Every row gives one point. Each copy is the shape, with its points in the same order, turned, moved and blurred by noise. Some copies are also mirrored. Which?

Shape:
-0.34  -0.26  +0.11
-0.33  +0.05  -0.17
+0.40  -0.04  -0.10
+0.38  +0.25  +0.59
+0.21  +0.05  +0.39
-0.03  +0.33  -0.03
Copy 1, 6 rows:
+0.37  -0.05  +0.26
+0.12  +0.32  +0.27
-0.31  -0.13  -0.15
+0.18  -0.13  -0.69
+0.19  -0.18  -0.37
+0.04  +0.34  -0.17
Copy 1 is: only turned
Copy 2:
-0.39  +0.30  +0.01
-0.04  +0.25  +0.31
+0.31  -0.12  -0.17
-0.18  -0.74  -0.10
-0.15  -0.35  -0.14
+0.06  -0.16  +0.30
Copy 2 is: only turned
Copy 3, 6 rows:
-0.15  +0.14  +0.57
-0.18  +0.34  +0.19
+0.38  -0.09  +0.06
-0.06  -0.67  +0.09
+0.00  -0.40  +0.20
-0.11  +0.01  -0.12
Copy 3 is: mirrored
Copy 4 (6 x 3):
-0.19  +0.32  -0.23
-0.16  +0.23  +0.13
-0.06  -0.41  -0.16
+0.67  -0.24  -0.37
+0.34  -0.14  -0.31
+0.21  -0.06  +0.17
Copy 4 is: mirrored

Shape (8 x 4):
-0.01  -0.64  +0.24  -0.21
+0.18  -0.50  +0.25  -0.60
-0.28  -0.04  +0.12  -0.01
+0.01  +0.03  +0.24  -0.16
-0.29  +0.30  +0.03  -0.27
-0.07  +0.03  +0.12  -0.03
-0.09  +0.18  -0.08  +0.23
-0.15  -0.49  -0.29  -0.32
Copy 1 (8 x 4):
+0.25  -0.32  -0.03  -0.67
-0.07  -0.45  +0.40  -0.58
+0.23  -0.27  -0.20  +0.00
+0.13  -0.16  +0.16  +0.02
-0.04  -0.43  -0.03  +0.31
+0.08  -0.12  -0.01  -0.01
+0.10  +0.05  -0.34  +0.17
-0.20  -0.51  -0.29  -0.45
Copy 1 is: only turned
Copy 2:
+0.34  -0.39  -0.48  +0.21
+0.20  -0.37  -0.85  +0.07
-0.12  -0.28  -0.03  +0.03
-0.20  -0.04  -0.32  +0.04
-0.35  -0.17  -0.13  -0.33
-0.14  -0.01  -0.13  +0.01
-0.14  +0.22  +0.21  -0.01
+0.49  -0.33  -0.30  -0.31
Copy 2 is: mirrored

Shape:
+0.36  +0.27  +0.03  -0.07  -0.49  +0.28
+0.09  -0.23  +0.02  +0.37  -0.05  +0.32
-0.29  +0.09  -0.31  +0.26  +0.14  -0.20
+0.33  +0.38  -0.34  -0.04  -0.52  +0.26
+0.27  +0.41  +0.16  -0.22  -0.22  -0.37
-0.04  -0.32  -0.36  -0.36  +0.15  +0.23
+0.12  +0.12  +0.03  +0.10  -0.11  -0.35
-0.33  -0.16  +0.20  -0.24  +0.02  -0.27
+0.21  -0.03  +0.37  +0.35  +0.06  -0.21
-0.38  -0.06  +0.42  +0.09  -0.47  +0.29
-0.19  +0.01  +0.22  -0.44  +0.25  +0.24
-0.14  +0.21  -0.39  +0.29  +0.06  -0.47
Copy 1:
+0.03  +0.15  +0.38  -0.52  +0.20  -0.02
+0.43  +0.09  +0.35  +0.15  -0.06  -0.13
+0.24  +0.12  -0.26  +0.07  -0.56  +0.04
+0.02  +0.40  +0.36  -0.62  -0.09  -0.05
-0.31  -0.29  +0.07  -0.48  -0.12  +0.22
-0.12  +0.50  +0.17  +0.37  -0.06  +0.33
-0.11  -0.21  +0.11  -0.19  -0.30  +0.05
-0.26  -0.17  -0.24  +0.29  +0.00  +0.15
+0.24  -0.51  +0.26  +0.01  -0.18  +0.03
+0.16  -0.03  -0.11  +0.06  +0.49  -0.37
+0.02  +0.08  -0.06  +0.23  +0.31  +0.58
+0.05  -0.02  -0.20  -0.18  -0.76  +0.05
Copy 1 is: only turned
Copy 2 (12 x 6):
+0.02  +0.52  -0.49  -0.14  +0.07  +0.58
+0.15  +0.53  -0.17  -0.06  -0.23  -0.13
-0.08  -0.21  +0.16  -0.21  -0.23  -0.03
+0.17  +0.20  -0.55  -0.37  +0.06  +0.60
-0.13  +0.06  +0.02  +0.19  +0.12  +0.74
+0.15  +0.12  -0.15  -0.10  +0.48  -0.33
+0.00  +0.07  +0.16  +0.12  -0.10  +0.39
-0.27  +0.23  +0.37  +0.07  +0.28  +0.05
+0.00  +0.36  +0.19  +0.33  -0.33  +0.26
-0.50  +0.80  +0.05  -0.34  -0.03  +0.11
-0.40  +0.25  -0.19  +0.21  +0.42  -0.09
+0.05  -0.34  +0.24  -0.17  -0.29  +0.18
Copy 2 is: mirrored

Shape, 10 rows:
+0.38  +0.08  -0.09  +0.47  +0.54  +0.34
-0.16  +0.12  +0.07  +0.04  +0.22  +0.28
+0.04  +0.45  +0.18  -0.27  -0.34  -0.09
-0.51  -0.24  +0.26  +0.34  +0.26  +0.24
-0.05  -0.22  +0.07  -0.30  -0.19  +0.06
-0.27  -0.46  +0.28  -0.49  +0.61  +0.21
-0.59  +0.16  +0.06  -0.15  -0.30  +0.17
-0.53  -0.05  +0.09  +0.06  -0.10  -0.27
+0.18  +0.15  +0.37  -0.39  +0.16  +0.14
-0.08  +0.07  -0.12  -0.20  +0.08  +0.13
Copy 1:
+0.01  +0.69  +0.27  +0.10  -0.03  +0.07
+0.04  +0.06  +0.01  +0.34  -0.06  -0.12
-0.09  -0.45  -0.05  +0.22  +0.61  -0.06
+0.46  +0.16  -0.37  +0.36  -0.31  -0.04
-0.01  -0.36  -0.27  -0.04  +0.01  +0.24
+0.32  -0.42  +0.21  +0.01  -0.65  +0.04
-0.08  -0.29  -0.51  +0.44  +0.06  -0.13
+0.29  -0.25  -0.58  +0.14  +0.11  -0.32
+0.11  -0.38  +0.34  +0.15  +0.21  +0.09
-0.19  -0.16  -0.01  +0.10  +0.03  -0.16
Copy 1 is: mirrored
Copy 2, 10 rows:
-0.02  -0.26  +0.03  -0.62  +0.35  -0.32
-0.07  +0.15  -0.11  -0.18  +0.31  +0.14
-0.58  +0.23  +0.07  +0.27  -0.03  +0.16
+0.36  +0.25  -0.08  +0.06  +0.67  +0.04
+0.01  +0.36  -0.17  +0.16  -0.24  -0.04
+0.23  +0.42  -0.88  -0.12  +0.22  -0.10
-0.02  +0.38  +0.00  +0.30  +0.15  +0.53
+0.14  +0.05  -0.04  +0.57  +0.23  +0.19
-0.43  +0.35  -0.36  -0.11  +0.08  -0.12
-0.07  +0.07  -0.16  -0.08  -0.02  +0.17
Copy 2 is: mirrored
Copy 3, 10 rows:
-0.09  -0.25  +0.26  +0.39  +0.52  -0.40
-0.02  -0.15  -0.14  +0.08  +0.26  +0.14
+0.50  +0.38  -0.03  -0.16  -0.05  +0.17
-0.36  -0.50  -0.19  +0.29  +0.00  +0.41
-0.09  +0.15  -0.24  -0.29  -0.13  +0.05
-0.73  +0.07  -0.34  -0.25  +0.43  +0.33
+0.34  -0.17  -0.41  -0.18  -0.17  +0.48
+0.00  -0.19  +0.01  -0.21  -0.32  +0.46
-0.03  +0.49  -0.12  +0.07  +0.26  +0.06
+0.03  -0.06  -0.06  -0.26  +0.24  +0.09
Copy 3 is: mirrored

Shape (13 x 8):
-0.01  -0.37  +0.04  -0.17  +0.45  -0.17  -0.35  -0.34
+0.23  +0.34  +0.20  +0.02  +0.36  +0.37  -0.15  -0.18
-0.25  -0.14  -0.30  +0.26  -0.05  -0.29  +0.04  +0.34
-0.06  +0.32  +0.37  +0.03  +0.07  +0.04  +0.06  +0.26
-0.27  -0.39  -0.48  -0.43  +0.38  +0.13  -0.43  +0.11
+0.01  +0.35  +0.16  +0.13  -0.23  -0.06  +0.29  -0.40
+0.12  +0.04  +0.11  -0.20  -0.26  +0.52  -0.51  -0.27
+0.01  -0.13  -0.01  -0.48  +0.02  +0.51  -0.19  +0.08
+0.10  -0.10  -0.27  -0.17  -0.37  -0.30  -0.09  +0.37
+0.54  +0.15  +0.22  +0.23  -0.28  +0.15  +0.00  -0.04
-0.08  +0.23  -0.32  -0.34  -0.21  +0.09  +0.35  +0.31
+0.00  -0.39  -0.19  +0.01  -0.02  +0.15  -0.25  +0.21
-0.25  +0.12  -0.47  -0.46  +0.29  -0.14  -0.43  -0.47
Copy 1:
+0.03  +0.42  +0.02  +0.06  -0.36  -0.48  -0.21  +0.20
+0.06  -0.05  -0.09  -0.01  -0.64  -0.06  +0.17  -0.43
-0.45  -0.04  +0.13  -0.07  +0.38  -0.20  +0.26  +0.16
-0.17  -0.39  +0.25  +0.12  -0.19  +0.04  -0.01  -0.29
+0.08  +0.10  -0.33  +0.37  -0.06  -0.76  +0.25  +0.37
-0.16  +0.11  -0.06  -0.06  -0.13  +0.61  -0.06  -0.23
+0.44  -0.19  -0.57  -0.05  -0.19  -0.11  -0.15  -0.23
+0.47  -0.25  -0.24  +0.32  -0.17  -0.26  +0.13  -0.02
-0.02  +0.04  +0.04  +0.14  +0.63  -0.21  +0.07  -0.13
+0.26  +0.01  +0.10  -0.34  +0.00  +0.18  +0.08  -0.55
-0.03  -0.17  -0.05  +0.51  +0.31  +0.16  +0.43  -0.12
+0.17  -0.06  -0.06  -0.13  +0.18  -0.46  +0.22  +0.11
-0.21  +0.48  -0.61  +0.50  -0.17  -0.32  -0.08  +0.12
Copy 1 is: mirrored
Copy 2:
+0.02  -0.05  +0.25  -0.07  +0.22  -0.41  -0.03  +0.39
+0.31  +0.03  +0.40  +0.41  +0.19  +0.03  +0.41  -0.04
-0.22  -0.24  -0.45  +0.06  -0.07  -0.10  -0.10  -0.35
-0.13  -0.12  +0.16  +0.41  -0.07  +0.43  +0.18  -0.10
+0.23  -0.15  +0.17  -0.05  -0.33  -0.64  -0.36  -0.01
+0.14  -0.07  +0.04  -0.01  +0.56  +0.51  +0.24  -0.28
+0.46  +0.02  +0.54  +0.48  +0.49  -0.02  -0.37  -0.08
+0.54  -0.03  +0.31  +0.32  -0.12  +0.01  -0.36  +0.02
-0.10  +0.25  -0.31  +0.08  -0.05  +0.06  -0.50  -0.31
+0.20  +0.29  -0.14  +0.61  +0.47  +0.32  +0.05  -0.03
+0.33  +0.09  -0.08  +0.00  -0.28  +0.38  -0.19  -0.53
+0.20  -0.13  -0.15  +0.38  -0.04  -0.25  -0.40  -0.07
+0.15  +0.09  +0.54  -0.46  +0.14  -0.45  -0.08  -0.31
Copy 2 is: mirrored
Copy 3:
+0.09  +0.07  +0.10  -0.55  -0.52  +0.14  -0.20  +0.00
+0.20  +0.52  +0.52  -0.03  -0.11  +0.15  +0.18  +0.11
-0.10  -0.23  -0.32  -0.29  +0.23  -0.29  +0.27  +0.28
+0.22  +0.58  -0.07  -0.09  +0.15  -0.17  +0.26  +0.15
-0.19  -0.22  +0.25  -0.71  -0.13  -0.19  -0.02  -0.46
+0.35  +0.18  -0.08  +0.42  +0.02  -0.02  -0.14  +0.32
-0.24  +0.50  +0.51  -0.02  +0.04  -0.12  -0.48  -0.07
-0.01  +0.32  +0.44  -0.27  -0.08  -0.46  -0.15  -0.33
-0.41  +0.03  -0.36  -0.04  -0.05  -0.50  +0.11  +0.00
-0.16  +0.50  +0.21  +0.33  -0.17  -0.28  +0.01  +0.54
+0.07  -0.01  -0.05  +0.24  +0.15  -0.58  +0.28  -0.25
-0.24  +0.02  +0.12  -0.43  -0.08  -0.40  -0.03  +0.14
-0.05  -0.25  +0.09  -0.17  -0.21  +0.37  -0.21  -0.54
Copy 3 is: only turned

Shape (15 x 9):
-0.13  -0.17  -0.25  +0.22  +0.13  -0.18  -0.23  -0.25  +0.03
-0.07  -0.13  -0.17  -0.24  +0.28  -0.20  -0.26  -0.04  +0.16
-0.25  -0.12  +0.36  -0.08  +0.23  +0.17  -0.15  +0.80  +0.05
-0.16  +0.01  +0.12  -0.24  +0.14  -0.02  -0.17  -0.24  +0.15
+0.15  -0.13  +0.44  -0.13  +0.24  -0.18  -0.16  +0.35  -0.20
-0.18  +0.13  +0.28  -0.11  -0.14  +0.54  -0.12  +0.46  +0.18
+0.04  +0.41  +0.41  -0.23  +0.30  +0.22  +0.41  -0.09  +0.22
-0.22  -0.15  -0.12  +0.10  +0.09  +0.02  +0.56  +0.26  -1.02
+0.37  +0.77  -0.25  -0.21  +0.28  +0.06  +0.23  -0.28  +0.16
+0.21  -0.17  -0.15  +0.46  -0.34  +0.01  +0.29  -0.07  +0.09
-0.26  -0.06  +0.22  +0.28  -0.53  -0.17  -0.23  -0.16  +0.27
+0.28  +0.22  -0.24  -0.06  +0.21  -0.21  -0.26  -0.05  +0.26
+0.18  -0.28  +0.02  +0.09  -0.50  -0.10  +0.19  -0.22  -0.02
+0.61  -0.20  +0.74  -0.20  +0.24  -0.19  -0.25  -0.25  +0.22
-0.11  +0.08  -0.15  -0.14  -0.01  -0.25  +0.14  -0.13  +0.16
Copy 1 (15 x 9):
+0.15  -0.27  -0.32  -0.06  -0.06  +0.15  -0.11  -0.31  -0.07
+0.15  -0.02  -0.04  -0.08  +0.07  +0.30  -0.30  -0.04  -0.12
-0.46  +0.57  +0.26  +0.03  +0.22  +0.08  -0.16  -0.16  +0.48
-0.05  -0.02  -0.03  +0.13  -0.22  +0.19  -0.07  +0.07  -0.22
-0.22  -0.05  +0.28  +0.13  +0.12  +0.06  -0.26  +0.12  +0.53
-0.71  +0.44  +0.20  +0.05  +0.16  +0.15  +0.18  -0.09  -0.09
-0.42  +0.12  +0.40  +0.29  -0.31  -0.41  -0.18  +0.19  -0.38
+0.31  -0.17  +0.48  +0.37  +0.41  -0.42  +0.51  -0.51  +0.54
-0.12  -0.11  -0.05  +0.44  +0.20  -0.41  -0.28  +0.22  -0.80
-0.27  -0.44  -0.09  -0.39  +0.19  -0.34  +0.14  -0.26  -0.12
-0.32  -0.10  -0.41  -0.40  -0.24  +0.03  +0.46  +0.04  -0.04
-0.10  -0.10  -0.21  +0.04  +0.18  +0.07  -0.40  +0.17  -0.34
-0.20  -0.45  +0.13  -0.36  -0.02  -0.17  +0.32  +0.06  -0.05
-0.48  -0.52  +0.18  -0.02  -0.40  +0.23  -0.47  +0.60  +0.14
+0.15  -0.04  +0.02  -0.12  -0.01  -0.20  +0.01  +0.05  -0.26
Copy 1 is: mirrored
Copy 2 (15 x 9):
-0.04  +0.31  -0.05  -0.25  -0.08  +0.11  +0.32  +0.14  +0.25
+0.25  +0.22  -0.14  -0.25  -0.14  -0.13  +0.09  +0.44  +0.24
+0.37  -0.46  -0.50  -0.53  -0.05  -0.42  -0.27  -0.01  +0.21
+0.07  +0.14  -0.20  -0.23  -0.29  -0.16  +0.03  +0.44  -0.04
+0.18  +0.00  -0.17  -0.34  -0.09  -0.20  -0.54  +0.21  +0.15
+0.25  -0.50  -0.53  -0.27  +0.00  -0.25  +0.02  +0.18  -0.37
+0.11  +0.24  -0.65  +0.21  -0.24  -0.33  -0.16  +0.32  -0.49
+0.58  +0.46  +0.12  -0.29  -0.08  -0.20  -0.21  -0.78  -0.28
+0.06  +0.67  -0.39  +0.30  +0.35  -0.38  +0.13  +0.50  -0.39
-0.05  -0.08  -0.02  +0.39  +0.09  +0.27  +0.18  -0.27  -0.01
-0.46  -0.35  +0.02  -0.10  -0.21  -0.06  +0.31  +0.06  -0.04
-0.03  +0.31  -0.19  -0.01  +0.23  -0.15  +0.12  +0.52  +0.24
-0.03  -0.09  +0.33  +0.14  -0.13  +0.25  +0.06  -0.02  -0.15
-0.20  +0.09  -0.09  -0.08  -0.34  +0.19  -0.70  +0.73  -0.02
+0.11  +0.21  -0.03  +0.17  -0.19  -0.28  +0.21  +0.20  +0.05
Copy 2 is: mirrored

Shape:
-0.25  -0.37  -0.58  -0.20  -0.40  +0.32  +0.11  +0.01  -0.18  -0.05  -0.36
+0.04  -0.33  +0.16  -0.25  -0.67  +0.32  +0.44  +0.33  -0.28  +0.07  +0.07
-0.04  -0.04  +0.39  +0.01  +0.30  +0.20  -0.39  -0.16  +0.34  +0.30  +0.14
-0.28  +0.42  -0.34  -0.47  -0.25  -0.03  +0.08  -0.26  -0.21  -0.21  -0.31
-0.21  +0.15  +0.06  -0.14  +0.39  -0.12  +0.08  +0.16  +0.27  +0.52  -0.22
+0.23  -0.18  -0.39  -0.68  -0.25  +0.01  +0.21  -0.06  -0.18  -0.36  -0.32
-0.45  +0.25  +0.03  -0.24  +0.00  -0.20  -0.29  -0.13  -0.23  -0.30  -0.33
+0.05  -0.08  -0.15  -0.30  -0.22  -0.07  +0.26  -0.41  -0.44  -0.42  -0.37
+0.30  -0.06  -0.29  -0.24  -0.24  +0.55  +0.16  +0.26  -0.45  -0.19  +0.05
-0.24  -0.38  -0.24  -0.57  -0.20  +0.06  +0.20  +0.08  -0.11  -0.35  -0.02
-0.05  -0.25  -0.17  -0.12  -0.24  +0.40  +0.47  +0.47  -0.03  -0.52  -0.30
+0.15  -0.14  +0.21  +0.33  -0.06  -0.06  -0.37  +0.11  +0.49  +0.47  -0.16
-0.07  -0.12  +0.02  +0.10  +0.06  -0.05  -0.27  +0.23  +0.19  +0.32  +0.35
+0.06  +0.06  +0.00  +0.32  -0.05  -0.11  +0.02  +0.12  +0.47  +0.22  +0.38
+0.05  +0.12  +0.22  -0.01  +0.05  -0.24  -0.48  +0.54  +0.40  +0.36  +0.03
-0.04  +0.18  +0.22  -0.10  -0.16  +0.21  -0.30  -0.01  +0.65  +0.27  +0.07
Copy 1 (16 x 11):
+0.23  +0.04  -0.11  +0.09  +0.18  +0.02  -0.21  +0.00  +0.21  -0.90  -0.23
+0.47  -0.26  -0.45  -0.44  +0.26  +0.11  +0.31  -0.32  -0.09  -0.41  -0.37
-0.10  +0.12  -0.03  +0.16  -0.38  -0.24  -0.11  -0.17  +0.03  +0.44  -0.11
-0.04  +0.26  +0.12  +0.22  +0.41  +0.17  +0.01  -0.33  +0.05  -0.64  +0.47
-0.17  +0.54  +0.02  +0.07  +0.27  -0.12  +0.07  +0.02  +0.30  +0.22  -0.22
-0.21  -0.38  +0.02  +0.21  +0.47  +0.25  +0.08  -0.03  +0.15  -0.72  +0.07
-0.18  +0.36  +0.03  -0.13  +0.05  +0.29  -0.21  -0.13  -0.09  -0.35  +0.47
-0.05  -0.05  -0.29  +0.29  +0.22  +0.28  +0.16  -0.02  +0.02  -0.81  +0.35
+0.23  -0.43  +0.03  -0.15  +0.20  -0.34  +0.37  -0.08  -0.19  -0.67  -0.01
+0.09  -0.24  +0.19  -0.06  +0.21  +0.48  +0.01  -0.07  +0.01  -0.55  -0.20
+0.23  -0.09  -0.13  -0.07  +0.37  +0.14  +0.12  +0.26  -0.35  -0.62  -0.42
-0.08  +0.09  -0.53  +0.14  -0.07  -0.36  -0.29  +0.10  +0.15  +0.47  -0.09
+0.31  +0.11  -0.01  -0.10  -0.22  -0.25  -0.10  +0.06  +0.29  +0.34  -0.02
+0.40  +0.02  -0.16  +0.17  +0.08  -0.19  -0.03  +0.17  +0.07  +0.48  -0.05
+0.00  +0.06  -0.08  -0.30  +0.04  -0.24  -0.29  +0.08  +0.06  +0.65  +0.05
+0.02  +0.02  -0.09  +0.19  +0.07  -0.24  -0.37  -0.34  -0.09  +0.46  -0.09
Copy 1 is: mirrored
Copy 2:
-0.66  -0.27  -0.07  -0.17  -0.29  +0.04  +0.21  -0.45  +0.20  -0.14  -0.36
-0.66  -0.43  -0.11  -0.42  +0.32  +0.18  +0.21  +0.18  -0.04  -0.29  +0.07
+0.40  -0.07  +0.13  +0.10  +0.18  -0.37  -0.13  -0.03  -0.30  +0.40  +0.22
-0.21  +0.16  +0.03  +0.25  +0.32  -0.03  +0.16  -0.52  +0.57  -0.23  -0.33
+0.16  +0.37  +0.18  -0.04  -0.05  -0.60  -0.20  +0.10  -0.07  -0.12  -0.09
-0.35  -0.10  -0.13  -0.29  +0.16  +0.24  -0.13  -0.44  +0.75  -0.04  -0.24
-0.03  +0.16  -0.07  +0.57  +0.12  -0.08  +0.21  -0.13  +0.36  +0.05  -0.26
-0.37  +0.21  -0.06  -0.06  +0.19  +0.49  +0.23  -0.37  +0.48  +0.13  -0.27
-0.63  -0.47  +0.32  -0.08  +0.18  +0.31  -0.27  -0.16  +0.20  -0.16  +0.01
-0.46  -0.28  -0.38  -0.13  +0.17  +0.10  -0.19  -0.15  +0.19  -0.02  -0.49
-0.62  -0.44  +0.08  -0.30  +0.00  +0.17  -0.02  +0.28  +0.34  +0.04  -0.67
+0.62  -0.19  +0.31  -0.23  -0.24  -0.35  +0.25  +0.11  -0.18  +0.06  +0.19
+0.31  -0.33  +0.00  +0.03  +0.03  -0.20  -0.10  +0.04  -0.36  -0.16  +0.03
+0.58  -0.25  +0.22  -0.27  +0.24  -0.12  +0.01  +0.11  -0.41  -0.25  -0.16
+0.59  -0.25  +0.10  +0.05  -0.10  -0.46  -0.11  +0.33  +0.10  -0.26  +0.20
+0.42  -0.33  +0.28  -0.10  +0.33  -0.65  +0.10  -0.10  +0.00  +0.08  +0.01
Copy 2 is: mirrored
